Each row of a before or after table is a point. One or more steps were done to the points. Then noise was added and the rows were shuffled. The steps act on columns, c1 being the first. What was done? A step turns or swaps two columns, mirrors them in a line or flattens them onto one, adds a multiple of one to another, or multiplies or shifts one. Angles are multiples of 10 degrees, from the lower column toward the higher: turns from -170 to 170, lines from 10 to 170 but not 90. Use the fewest steps. Two steps may share a column if one is a turn and the other turns, adds or multiplies; they go together, in the order done. Otherwise the lowest column goes first.

Before, 11 rows:
[+0.68 -0.26]
[+0.46 -0.04]
[+0.63 -0.50]
[+0.29 -0.62]
[-0.53 -0.72]
[-0.37 +0.30]
[+0.01 -0.27]
[-0.46 -0.45]
[-0.64 -0.50]
[+0.34 +0.27]
[+0.34 -0.39]
After, 11 rows:
[+0.00 +0.46]
[-0.01 +0.50]
[+0.01 +0.73]
[+0.02 +0.50]
[+0.00 +0.63]
[+0.01 -0.27]
[+0.02 +0.28]
[-0.01 +0.38]
[-0.01 -0.30]
[-0.01 +0.04]
[-0.02 +0.26]
Steps: multiply c1 by 0; multiply c2 by -1

Before, 8 rows:
[+0.54 +0.39 +0.00]
[+0.02 +0.15 +0.42]
[+0.47 -0.34 +0.55]
[-0.66 +0.06 -0.55]
[+0.37 -0.30 -0.26]
[-0.02 +0.41 +0.33]
[-0.09 -0.59 -0.35]
[-0.38 -0.89 +0.13]
After:
[+1.06 -0.54 -0.33]
[+1.13 +0.01 +0.39]
[+0.56 +0.34 -0.59]
[+0.21 -0.15 -0.91]
[+0.60 -0.32 +0.42]
[+0.97 +0.27 -0.28]
[+0.63 -0.42 +0.13]
[-0.06 +0.55 +0.06]
Steps: shift c1 by +0.60; turn c2 and c3 by 90 degrees

Before:
[-0.12 -0.76 +0.33 +0.54 +0.09 +0.28]
[-0.35 +0.22 +0.26 +0.14 +0.79 +0.61]
[-0.76 -0.41 +0.18 +0.80 -0.21 +0.28]
[-0.20 -0.01 +0.13 +0.38 +0.11 +0.66]
[-0.05 +0.19 +0.07 +0.38 -0.43 +0.30]
[-0.30 +0.21 +0.52 +0.38 -0.19 +0.61]
[-0.39 -0.24 -0.46 -0.39 +0.64 -0.59]
[-0.47 +0.37 +0.63 +0.10 +0.26 -0.14]
[-0.55 +0.39 +0.23 +0.53 +0.42 +0.10]
[-0.23 +0.34 -0.10 +0.16 +0.40 +0.01]
[-0.18 +0.68 +0.25 +0.47 +0.32 +0.61]
[+0.08 -0.41 -0.70 +0.12 +0.71 -0.53]
[-0.45 +0.17 +0.28 +0.32 +0.12 +0.83]
[-0.31 -0.17 -0.21 -0.20 +0.66 -0.02]
After, 14 rows:
[-0.80 +0.39 -0.09 +0.55 -0.02 -0.49]
[-0.30 -0.39 +0.70 +0.55 -0.01 +0.08]
[-0.79 +0.51 +0.26 +0.39 +0.02 +0.13]
[-0.10 -0.45 -0.18 -0.36 +0.06 -0.85]
[-0.73 +0.12 +0.10 +0.36 +0.02 +0.31]
[+0.45 -0.80 -0.26 +0.13 +0.01 -0.33]
[-1.09 +0.29 +0.08 +0.34 +0.02 +0.17]
[-0.36 -0.26 -0.10 -0.22 +0.07 -0.33]
[-1.11 -0.20 +0.39 +0.80 +0.03 -0.55]
[-0.25 +0.20 -0.06 +0.36 +0.03 +0.13]
[-0.24 +0.16 -0.27 +0.17 +0.01 -0.23]
[-0.56 +0.66 -0.28 +0.47 -0.01 +0.32]
[-0.82 +0.37 +0.07 +0.15 +0.02 +0.10]
[-0.49 +0.64 +0.20 +0.07 +0.02 -0.63]
Steps: multiply c1 by 1.6; turn c1 and c6 by 40 degrees; turn c2 and c3 by -40 degrees; multiply c5 by 0

Before (12 x 8):
[-0.36 -0.28 -0.27 +0.38 +0.65 +0.29 +0.42 +0.78]
[+0.01 +0.32 -0.81 -0.07 +0.38 +0.18 +0.62 +0.78]
[+0.34 -0.42 -0.02 +0.17 +0.38 +0.41 +0.43 +0.41]
[-0.41 +0.24 +0.37 +0.22 +0.36 -0.50 -0.03 -0.51]
[+0.05 +0.52 +0.01 +0.41 +0.29 -0.25 +0.21 +0.22]
[+0.31 -0.23 +0.02 -0.34 -0.10 -0.41 +0.49 -0.25]
[-0.15 +0.55 +0.15 +0.21 +0.27 -0.39 +0.14 +0.31]
[+0.40 -0.21 +0.58 -0.74 -0.16 -0.29 +0.10 -0.13]
[-0.61 +0.21 -0.50 +0.06 +0.29 +0.77 +0.53 +0.56]
[-0.37 +0.11 -0.31 +0.19 -0.33 -0.20 -0.30 +0.20]
[+0.41 +0.19 +0.08 -0.04 -0.35 -0.16 +0.08 -0.22]
[-0.12 +0.81 -0.58 +0.21 +0.66 -0.19 -0.27 +0.18]
After, 12 rows:
[-0.17 +0.58 +0.17 +0.18 +0.23 -0.38 +0.53 +0.19]
[-0.41 -0.27 -0.27 +0.41 +0.68 +0.30 +1.43 +0.28]
[-0.14 +0.84 -0.62 +0.20 +0.64 -0.24 +0.12 +0.43]
[+0.45 +0.23 +0.09 -0.01 -0.42 -0.24 -0.69 -0.49]
[+0.10 +0.56 -0.05 +0.32 +0.31 -0.28 +0.20 -0.09]
[-0.59 +0.21 -0.57 +0.10 +0.31 +0.81 +1.52 +0.29]
[-0.46 +0.12 -0.33 +0.27 -0.28 -0.19 +0.47 +0.60]
[+0.34 -0.36 +0.00 +0.24 +0.42 +0.49 +0.19 -0.41]
[-0.41 +0.29 +0.42 +0.18 +0.36 -0.55 +0.05 +0.03]
[+0.27 -0.22 +0.03 -0.37 -0.19 -0.37 -0.39 -0.80]
[+0.04 +0.31 -0.80 -0.08 +0.33 +0.08 +0.97 -0.05]
[+0.43 -0.18 +0.51 -0.72 -0.09 -0.31 -0.64 -0.42]
Steps: add -1.5 times c1 to c8; turn c7 and c8 by -60 degrees

Before (13 x 9):
[+0.09 -0.36 +0.57 -0.06 +0.09 +0.03 +0.24 +0.68 -0.53]
[+0.24 +0.12 +0.09 -0.34 +0.16 +0.41 -0.02 +0.27 -0.23]
[+1.18 +1.05 +0.24 +0.21 +0.23 -0.26 -0.51 +0.30 -0.39]
[-0.10 +0.07 +0.37 -0.12 +0.29 +0.11 +0.30 +0.08 -0.36]
[+0.79 +0.43 +0.03 +0.15 +0.20 -0.85 -0.36 +0.05 -0.32]
[+0.71 +0.21 -0.57 +0.98 +0.53 -0.28 +0.04 -0.40 +0.33]
[+1.05 -0.05 -0.08 +0.17 +0.42 -0.30 -0.46 -0.21 +0.12]
[+0.39 -0.18 +0.23 -0.35 -0.06 +0.41 +0.75 +0.48 -0.34]
[+0.02 -0.44 -0.37 -0.20 +0.17 +0.12 +0.47 +0.09 -0.80]
[-0.21 -0.04 +0.22 -0.37 -0.69 +0.58 +0.18 +0.50 -0.20]
[+0.41 +0.15 -0.96 +0.38 +0.69 -0.22 +0.00 +0.27 +0.69]
[+0.45 +0.41 +0.34 -0.44 -0.52 +0.00 +0.32 +0.47 -0.03]
[-0.06 -0.37 -0.19 -0.21 +0.71 -0.10 +0.56 -0.31 -0.13]
After:
[+0.37 +0.15 -0.60 +0.76 -0.58 -0.29 +0.02 -0.41 +0.32]
[+0.64 -0.38 +0.56 +0.30 -0.06 +0.05 +0.21 +0.66 -0.54]
[+0.66 -0.45 -0.41 -0.12 -0.18 +0.15 +0.51 +0.12 -0.80]
[+1.10 -0.05 -0.07 -0.02 -0.44 -0.30 -0.46 -0.27 +0.13]
[-0.11 +0.42 +0.35 -0.21 +0.53 -0.02 +0.32 +0.48 +0.04]
[+0.58 -0.16 +0.27 -0.15 +0.06 +0.38 +0.80 +0.47 -0.37]
[+0.15 +0.46 -0.01 +0.25 -0.19 -0.86 -0.32 -0.01 -0.39]
[-0.20 +0.05 +0.37 -0.09 -0.29 +0.17 +0.29 +0.03 -0.34]
[+0.20 +0.16 -0.94 +0.50 -0.69 -0.21 +0.00 +0.28 +0.69]
[+0.52 -0.41 -0.19 -0.37 -0.67 -0.08 +0.58 -0.37 -0.17]
[-0.16 -0.03 +0.25 -0.14 +0.72 +0.57 +0.20 +0.52 -0.17]
[+0.05 +0.20 +0.14 -0.17 -0.15 +0.41 +0.00 +0.30 -0.18]
[-0.41 +1.07 +0.22 +0.37 -0.25 -0.28 -0.50 +0.33 -0.41]
Steps: add -1.5 times c2 to c1; add 0.5 times c8 to c4; multiply c5 by -1
